Each row is a point. Each table stands for the endless flat space through its points: a line for two points, a plane for three, and so on. The two share one point or none. Which?

First (3 x 4):
[[ -3  30  26 -40]
 [-31  -8  38 -14]
 [-31 -11  22 -65]]
Second (2 x 4):
[[-37  -1  30 -30]
 [-45   3  38 -44]]
They share: no point

First (3 x 8):
[[ 35   9  14 -18   2  -8 -36  36]
 [ 12  17  12 -10 -23 -30 -20  24]
 [ 15  35   6 -34  -8 -24 -38  36]]
Second:
[[ 18   6  42 -11  -9  10 -45  46]
 [ 26  12  14  -9  -3  -6 -39  36]
 [ 58 -24  22 -13  -3 -22  -3  20]]
They share: [ 34   3  16 -10  -3 -10 -30  32]

First:
[[-37  20 -35  37  10  18 -34  36  14  22 -44   7]
 [-45   4 -25  49   4  16 -54  26   4  22 -58   1]]
Second:
[[-32  31 -53  30  15  29 -23  31  22  20 -38  -1]
 [-32  37 -43  14  13   9 -15  47  22  26 -32  11]]
They share: no point

First (2 x 18):
[[ 33  31  35  34 -18  17 -23  28  30 -49   6 -13  -4  58 -36  42  18 -16]
 [ 42  31  34  33 -20  22 -21  28  35 -59  -3  -9   1  66 -36  45   8 -26]]
Second:
[[ 13  35  25  18 -25  17  -8  20   1 -16  42 -31 -28  13 -67  57  67  40]
 [  5  39  33  42 -17   1 -40  32  25 -28  14  -7  -4  49 -35  37  39  -4]]
They share: no point

First (2 x 24):
[[ 22  18  38 -28  16   5  34 -48   6 -50  26 -24   4  31 -65  16  11 -25
   11 -61  55 -37  18 -16]
 [-10  30  42 -16  20  13  -2 -12 -34 -30  42   0 -36   7 -25  44  11 -29
   -5 -33  31 -33  34 -12]]
Second, 2 rows:
[[-18  32  50 -21  25   0  -7 -19 -24 -38  35 -11 -23  11 -41  47   8 -37
    6 -48  26 -43  42 -14]
 [-25  29  56 -16  27  -3 -16 -20 -15 -37  36 -10 -23  11 -39  54   5 -38
   16 -54  19 -50  52 -20]]
They share: no point

First:
[[  4 -10  31  -8  30 -22  14 -26  18  21  -1  29  -1  47  58  45  43   2
   29 -39  -4 -14  20  14]
 [-30   5  38  -6  26 -25  35  15   2 -27  -7  -8  -3  24  21   6  27  22
   49 -28 -15 -36  42 -21]
 [  4  14  32  36  44 -71  68  26 -11 -49 -14 -20 -11   0   9  20  -3 -17
   44 -18   9 -39  62 -59]]
Second (3 x 24):
[[ 24   1  37  18  18 -48  31 -15   9  11  -2   7   7  37  56  53  45 -25
   44 -19 -12 -35  20 -32]
 [-32  -5  26 -13  55 -34  48  14  -2 -29 -15  13 -23   8  19   2  -5  30
   26 -43  21 -14  66  16]
 [ 26   1  30  25  35 -44  26 -20  14   3  -1  13   1  42  45  56  35 -26
   32 -31  -3 -20  22 -26]]
They share: [  6  -1  31  10  36 -42  35  -7   7  -5  -6  11  -5  29  40  37  25  -7
  34 -31   2 -23  36 -14]

First:
[[ -9 -31  41   4  48 -49 -36   5  11  20  19   2 -32  14  28 -40  22   3
    8  43 -45 -14 -11   2]
 [-39  -1  46   9  23 -54  -6  10  66  40  29 -33 -22  -6   3   5  57 -32
  -32  58 -15  41 -21  12]
 [-13 -43  38  23  51 -34 -40   8  18  30  19   9 -44  14  33 -27  19   4
   12  28 -31 -25 -11   4]]
Second, 3 rows:
[[-19 -23  42 -15  67 -20  12  16  56   1  41   5 -21  13 -11   6  33 -24
   -5  41 -14  11 -24  25]
 [-46 -44  49  35  46 -14 -57 -11  61  50  55 -15  -4  14  21   9  10   5
   15   8 -17  11  18  26]
 [ -9  -9  28  -5  39 -44   8  26  36   1  -1  15 -61  -5   1 -20  41 -42
  -15  47 -16 -17 -38   7]]
They share: no point

First (4 x 24):
[[-60  54   6 -12 -56  43 -10  54 -42 -30  19 -51  12 -48 -12 -33 -28 -35
   26  35  23  -4   2   1]
 [-90  61  42 -25 -64  80 -17  27 -21 -43   0 -65  56 -50   0 -55 -12  -4
   46  62  46 -53   1  -6]
 [-47  46  57   3 -72  54 -41  58  13 -45  18 -44  73 -55  -5 -78   5 -51
   24  33  34   1  14 -21]
 [-19  24   9 -31 -30  15 -34  38 -37 -16  -5 -27  16 -28 -34 -25   9 -27
   -3  25   8   2 -11  13]]
Second, 2 rows:
[[-40  34  21 -29 -45  32 -25  35 -34 -33   5 -31  29 -37 -36 -47  10 -33
   -2  31  16   4  -5   9]
 [-20  26  27 -23 -35  26 -47  41 -14 -15 -11 -35  39 -31 -16 -31  10 -21
   14  31  18 -16  -7   1]]
They share: [-30  30  24 -26 -40  29 -36  38 -24 -24  -3 -33  34 -34 -26 -39  10 -27
   6  31  17  -6  -6   5]

First:
[[ 28  46 -26 -33  38   5  15 -33  -1 -15  30   2 -19  39  24   4 -40 -24
   39   0 -51 -11 -45  22]
 [ 46  16 -23 -33  14  -7   3  -6  29   0  45   8 -31  33  12 -14 -40 -36
   24  18 -21  22 -27  43]]
Second, 4 rows:
[[ 24  45   0 -38 -17  18  22   7   1 -37  43  -3 -50  21 -15 -48 -11 -27
   37   2 -34  50 -43  49]
 [ 27  62  -2 -50  18  -1  25   3  13 -23  22 -22 -39   0  -3 -19 -14 -43
   36  -9 -52  36 -41  40]
 [ 16 -22 -45  -7  18   8  -6 -24  24  13  26  19 -20  75   5  -1 -61 -18
   30  57  -8  20  -6   8]
 [  8  15 -10 -11 -27  37  20  -1  -4 -22  41  17 -41  46 -27 -57 -22 -13
   40  31 -11  60 -30  32]]
They share: no point

First (2 x 24):
[[ 23  36 -31 -42 -42  44  10   4 -32  21   4 -28 -43 -24  37 -17  23  56
   36  -9   9  35 -16   6]
 [ 47  39  -7 -27 -18  32  10   7  -2  36  -5 -43 -13 -24  13 -50  -1  26
   27 -24  -3  29   5   6]]
Second, 2 rows:
[[ 41  48 -17 -24 -38  14  -4   2   8  29 -20 -58 -33 -26   1 -55  11  32
   16 -11  17  19  10  24]
 [ 37  28 -13 -40 -14  58  24  10 -32  33  16 -18 -13 -22  41 -23   3  40
   44 -27 -15  43 -14 -12]]
They share: [ 39  38 -15 -32 -26  36  10   6 -12  31  -2 -38 -23 -24  21 -39   7  36
  30 -19   1  31  -2   6]

First (2 x 24):
[[ 37  28 -22  61  14 -20   1  29 -19  -3  24  15  24  61 -28 -31 -17 -15
   27  -9  -9  22  26 -50]
 [  4   7 -13  28  26 -47  28  44 -46  24   3  -6   6  28 -16 -40  10 -45
   45 -21 -42   4  38 -26]]
Second:
[[  0   7   6  18  14 -42 -16  49 -75  20  21   5 -32  -1  15 -54 -19 -59
   43 -22   3  35  56 -38]
 [ 12  19   0  38  24 -56  16  39 -37  18  19  -5   6  31  -1 -40  -9 -37
   21 -20 -27  15  28 -40]
 [ 24   3 -40  50  16 -40  56  27   3   2  -9 -13  46  71 -41 -12  31  -1
   21 -28 -51 -25  -4 -36]]
They share: no point

First:
[[-14   7 -41 -21  -3  42  -3 -29  -4 -47 -33 -14  19 -17  49 -31  33  -6
  -11  -2 -28  28  29  22]
 [-29 -14 -23 -36  18  42 -30 -26 -19 -26 -12 -20  -2  -2  25 -43   9  24
   -2  25   5  13   8  -5]]
Second (4 x 24):
[[-18 -28 -25 -78   5  -4  -6 -28  -7 -85 -15  -7  23 -49  15   0  26   8
   -9 -28 -51  54   3   0]
 [-33 -29 -22 -57  32  -5  10 -21  17 -66 -32 -10   2 -53  15 -16   8  11
  -22  -3 -38  48   9 -10]
 [ 12   1 -27 -57 -18  40 -15 -36 -28 -61  -7 -25  42  -8  35 -11  53 -14
   13 -28 -28  38  19  10]
 [ 15   7 -16 -37   0  43  10 -41  -1 -42 -24 -42  32  -5  37 -26  56 -31
   14 -15 -18  36  23   0]]
They share: no point

First:
[[-49  46  11 -55 -39 -13 -17   7  50  34  15 -20   6  48  12 -26 -34  23
  -22  38  -7  14  16  14]
 [-37  24   9 -47 -25  -3  -9 -13  38  16   3 -14  14  28  -4 -36 -32  41
  -30  36  13  34  20  34]
 [  2 -30  15 -17  -4  24  15 -73  11   1 -36  10   5   1 -37 -33 -41  41
  -36  18  67  37  23  85]]
Second:
[[ -7   7 -23 -15 -37 -13 -15 -26  35 -10  -1   2  22   1  28 -32 -25  14
  -27  52  16  52  27  12]
 [-17  13 -14 -21 -33  -6 -11 -26  37  -1  -2  -3  17  11  19 -32 -30  18
  -29  46  18  42  24  20]]
They share: no point

First:
[[-14 -35  17  31  12  20 -32 -18  52 -24  45  12 -15  13 -36  57  54 -55
    1  18  40  41  62  -5]
 [ -6  -3  13 -13 -24   4   4 -50  28   4  53 -16 -15  53 -12  33  54 -15
  -39  -6  44  37  22 -37]
 [  2  17  17 -29 -68  32  -4 -30  44  44  33 -52 -19  33 -44  17  10 -19
  -31 -22  28  -3  30 -25]]
Second, 4 rows:
[[ 29 -11  43 -55 -31  25   8 -17  32   4  28 -36 -20   4 -48  21  52 -18
  -11 -13  25  28  24  18]
 [ -1   7  25 -27  -5  39   8 -31  46 -24  52   2   8  36 -36  57  52 -20
  -25 -19  41  46  56  40]
 [ -3 -11  29 -23 -75  13 -12 -25  37  52  20 -54 -45  23 -33  -1  29 -29
  -23   5  33   3  25 -57]
 [ 25 -20  24 -36 -29  31 -38  -6  33  22   6 -39 -46   3 -30   7  60 -43
   -5 -19  -1  -7  32 -15]]
They share: no point

First (3 x 24):
[[  3  39 -21  15  37  -1 -13  13   2  38 -22   3  18  10  16 -13 -16  35
  -38 -18   9  16   7  37]
 [ -1  40 -10  24  43   4 -19  22   4  37 -18  14   8  18  16 -10 -21  31
  -38 -12   8  27   9  36]
 [-21  18  -4  -6  -1  14  37 -32  36   7 -34 -28  -8  14  52 -40  -3  23
  -50 -32 -30   5 -35  26]]
Second, 2 rows:
[[  4  16 -36   0  39   4 -16 -12  15  12 -30 -18  27  -7  41 -19 -36  29
  -27  -8   9  34  17  54]
 [ -8  43  -3  18  24   4   5  12   9  39 -21   6   0  23  17 -19  -3  32
  -48 -26  -6   7 -13  24]]
They share: [ -4  34 -14  12  29   4  -2   4  11  30 -24  -2   9  13  25 -19 -14  31
 -41 -20  -1  16  -3  34]

First (4 x 24):
[[  3 -12 -43  16  -1   6  48  21  44 -30  -7  48 -54 -18  49  19  15  38
  -40  20 -25 -46  66 -60]
 [-15 -39 -48  38  -4 -21  59   4  67 -62  30  30 -17  25  38  24 -20  24
  -19 -39  11   7  12 -28]
 [ 15 -45  -8 -13  23 -19  46  -6  16 -66  19  15  12  54  17 -29 -27  28
  -14 -69  28   2   2 -17]
 [ -3 -37 -38  19   0 -16  37  27  49 -33  -9  47 -41   7  41   6   8  24
  -18  -3  -6 -20  48 -45]]
Second, 3 rows:
[[  -1  -22  -79  -13    2  -63   78  -21   48 -103  -10   31  -30   52
    -9   40   -3   74  -62   45  -22    4    3  -25]
 [  25  -44    1   21   22    1   -6   53   42   -7  -36   49  -12   -8
    67  -34    5   -4    2  -53   30  -34   53  -45]
 [ -27  -30  -18  -29  -25   -9   25   39   47  -48   29   60  -27   42
    47   -7   20   35  -21   -6  -22    2   59  -63]]
They share: no point

First, 5 rows:
[[ 23  31 -23  23  26   7  20   9  36  -4  -4 -15  23  -3  -4  59  46  36
  -65 -33 -31 -41 -69 -35]
 [ 35  16   5  51  52  28   7   8  45  11 -22   4   9 -11 -13  69  31  35
  -52 -26 -42 -23 -66 -24]
 [-29  16 -22  34  46 -23 -16 -29  51  33  45  -7  31 -24  41  50  25  47
  -23  10 -16 -57 -34 -15]
 [ 18  -1  -5  37  50   0   7   1  58   9  12   8  30 -22   9  47  17  18
  -39  14 -48 -26 -54  -4]
 [ 14 -27 -40   0  16 -37  34 -10  50  -3  51 -17  64 -27  25   4   9  -4
  -20  56 -60 -28 -20 -13]]
Second:
[[ -7 -12 -45  21  39 -31   4 -37  58  44  11   1  49 -32 -15  23  14  29
  -27  25  -4 -22 -15   1]
 [  0   0 -37  56  13  11 -29 -33  56  -5  16   5  57  -6   2  47   1  44
  -28  15 -46 -27  11 -40]
 [ 56   2  39  39  69  15  48  -3  37  48 -11 -76 -10 -55 -30  40  59  21
  -34  13 -10 -32 -84 -36]
 [ -1 -12 -43  57  13  -3 -14 -43  74  22  27  11  43   0 -19  51   2  43
  -43  11 -12 -14   5 -15]
 [ 53  22  42  44  60  42  13  10  11  -5 -25 -77  19 -56   7  38  50  27
  -11  18 -71 -52 -62 -80]]
They share: no point

First (4 x 24):
[[  3  -7 -30 -14  24  64  51 -42 -22  -4   6 -24  33 -28  27 -50  27  15
   14 -37  22 -55  17 -61]
 [-46  29 -43  -5  54  12 -10  -7 -34  56 -30 -21  44 -28   8 -31   7  59
  -11  34  16   5  33   8]
 [-45  20 -42 -11  54  13  -1 -13 -32  49 -31 -24  34 -26   6 -36  12  50
   -6  25  21  -2  30   3]
 [  1  26 -35  -2  24  61  38 -33 -24   4   8 -26  60 -31  37 -42  32  19
   -6 -14  20 -42  36 -53]]
Second (5 x 24):
[[ -30    7  -50  -48   53   57   33   10   -3    5  -27    7   35   35
    52 -125   33   13   47   13    2   20   28   22]
 [   2   21  -31   32   24    1   44  -56  -62   37   21  -49   28  -47
   -26  -10   20   16  -16  -21   30   -6   25  -57]
 [ -13  -10  -24    1    3    0   -1  -46   21  -12  -57    1   47  -17
    28  -93   69   14    4   38    4   -1   34  -10]
 [ -12   25  -36  -10   59   43   55  -14  -57   43   25  -33   29   -5
     4  -59   15    9   23  -21   26   18   22  -20]
 [ -22   10  -21    8   42   28   22  -43  -41   41    7  -53   56  -60
     8  -23   27   25  -14    3   25  -19   17  -45]]
They share: no point

First, 5 rows:
[[ -63   -3   26  -27  -67   18   21  -24   33    1    6    0   -6   17
   -40   34  -13    3   14   28    9    6  -32    9]
 [ -75  -46    4  -28  -57  -35   14   20   38  -12  -22   12   31  -27
   -15   17    5   13   17   35   22   -9  -42  -21]
 [ -29   27  -48  -25  -17   80   73 -104  -19  -37  -52   52  -16   -1
    22  -24   29   23  -10  -16   -7  -62   -4  -33]
 [ -58   12   -7  -25  -67   39   15  -51   26  -22  -22   26   -4   22
   -10    7  -24   23   24    9    0   -9  -44   -3]
 [ -29   -2   -2  -30    3   37   68  -34    6    0  -30   28   13  -29
    -9    5   47  -11  -13   19   10  -41   -6  -21]]
Second, 5 rows:
[[-70  56  -4 -14 -73  43   4 -23  27  39 -76  20  39  13 -68  25  33 -55
   41   6  38 -58 -37  -1]
 [ -4  -7   5 -57  25  46  38   5  47 -22  -1  62  33 -53  14 -15 -11  26
  -15  31   9  16 -57  -8]
 [ -6  19 -19 -31 -23  34   6 -13  57  -4 -47  34  67 -23 -42  -1  15 -28
   11  33  25 -26 -47   2]
 [-28  23  -7  -2 -74  57 -28   2  67  23 -65   3   7 -15 -11  75 -15  -7
   69   3  26  -2 -15  38]
 [-41 -20  36 -34  14  46  51  -7  20  -4  -3  38 -22 -23  53  18 -15  41
   19  16 -18  17 -35  -6]]
They share: [-32   8   7 -30 -12  37  29 -16  33   2 -33  34  29 -14  -9   5  10  -7
  16  24   7 -18 -42  -6]

First (3 x 24):
[[ 51  11  51 -33 -12 -20   7   6  -8 -26  37  -2 -17  -8   9   6  -6 -16
  -48 -35 -47  14 -26 -48]
 [ 25  20  24 -40 -30 -13  37  19 -19  10  13 -12 -36   3 -27  27  -5   7
  -22 -49 -23   4 -17 -20]
 [ 33  38  30   6 -36 -49  -3 -15 -21  -8  25  38   6  -5  11 -11 -33 -17
  -30 -37 -35  54 -19 -24]]
Second, 3 rows:
[[ 38  21  20 -30 -14  -9   1  -8 -27  11  20 -15 -19  -8   7  22  -9  -8
  -32 -35 -42  10 -21 -44]
 [ 59  25  17 -41 -25 -37   2  -4   9  -3  72 -31 -28  35  -8  30 -31  14
  -26 -72 -70  13 -18 -56]
 [ 32  27  48 -44 -38 -21  35  18 -13 -15  18   1  -5  -6  -3   4  -7 -10
  -28 -33 -44  42 -29 -32]]
They share: no point

First:
[[ -7   8  16  35   5  42  20  31 -50 -24 -11  38   6  27  16  -7 -32   4
   13  -6 -54  41 -50 -20]
 [-52  53 -34  35  20  47  35  11   0   6 -46   3 -44 -13  46  -7 -42 -31
   -2  -6 -19  26   0 -50]
 [-66  63 -52  49  10  57  57  31 -14  -6 -60 -13 -30 -13  40 -13 -62 -15
  -14 -12 -27  32  12 -46]]
Second:
[[-14  21 -23  57  20  34  12  11 -50 -39 -82  -9 -62  14   2  -4  -4 -28
  -17 -11   4  64 -24 -28]
 [-31  31  -9  13  17  33   4  17 -36  -1 -51  54 -20 -11  28   8 -27 -65
  -15 -21 -11  -6 -37 -50]
 [-21  52 -27  34  -1  45 -19 -10 -52   4 -73  40  -5 -36   9  -1  -8 -34
  -27  -3  -6  32 -26 -21]
 [-17  45  -5  41  17  65  22 -19   8  15   5   6 -26   1  50 -22 -27  27
   41  21 -53  72  -5 -18]
 [-57  22   3   7   0  -4   9  43  -2  17 -18  53  -3 -14  35  17 -40 -60
  -19  -4 -29 -33 -60 -66]]
They share: [-27  30  -5  28  19  40  18   9 -13   0 -25  25 -31   3  37  -4 -28 -25
  10  -3 -29  29 -26 -40]

First:
[[ 92  -8 -31  20   0 -33   7 -46 -13  -8   8  35  14  -7  30 -41  52  37
    0 -40  62   3  12  23]
 [ 12  17  -1  28  -8 -39  19 -13 -12  -7  22  24 -14  -7  36 -27  45   4
   30 -43  -1 -48  18  46]
 [ 52   1  -1  40   8 -63  27  -9  24  -3 -10  -8 -34 -31  20 -47  45  36
   -6 -43  39 -36  30  66]
 [ 72   2 -47   7 -13   5   2 -68 -76   2  38  73  57  17  50 -26  48  24
   26 -30  32   7 -14 -16]
 [ 52   0 -35  18  -6  -7  17 -62 -81  12  40  59  44   5  50 -27  32  27
   20 -30  20  -5 -20 -11]]
Second (3 x 24):
[[ 36  -2 -16  34  -3 -44  25 -27 -29  18  24  16  -4 -23  37 -31  37  27
    3 -42  15 -37   9  30]
 [ 56   4 -39  22 -25 -46  32 -25 -12  23   3   1  -7 -56  24 -32  74   0
  -26 -28 -15 -27  40  18]
 [ 12  10  18  42  25 -32  31 -31 -43 -12  22  34  -2  15  43 -41  -1  45
   41 -38  35 -33 -25  46]]
They share: [ 32   4  -9  34   2 -40  29 -28 -30   8  18  19  -4 -17  36 -35  32  27
  10 -37  15 -33   4  33]
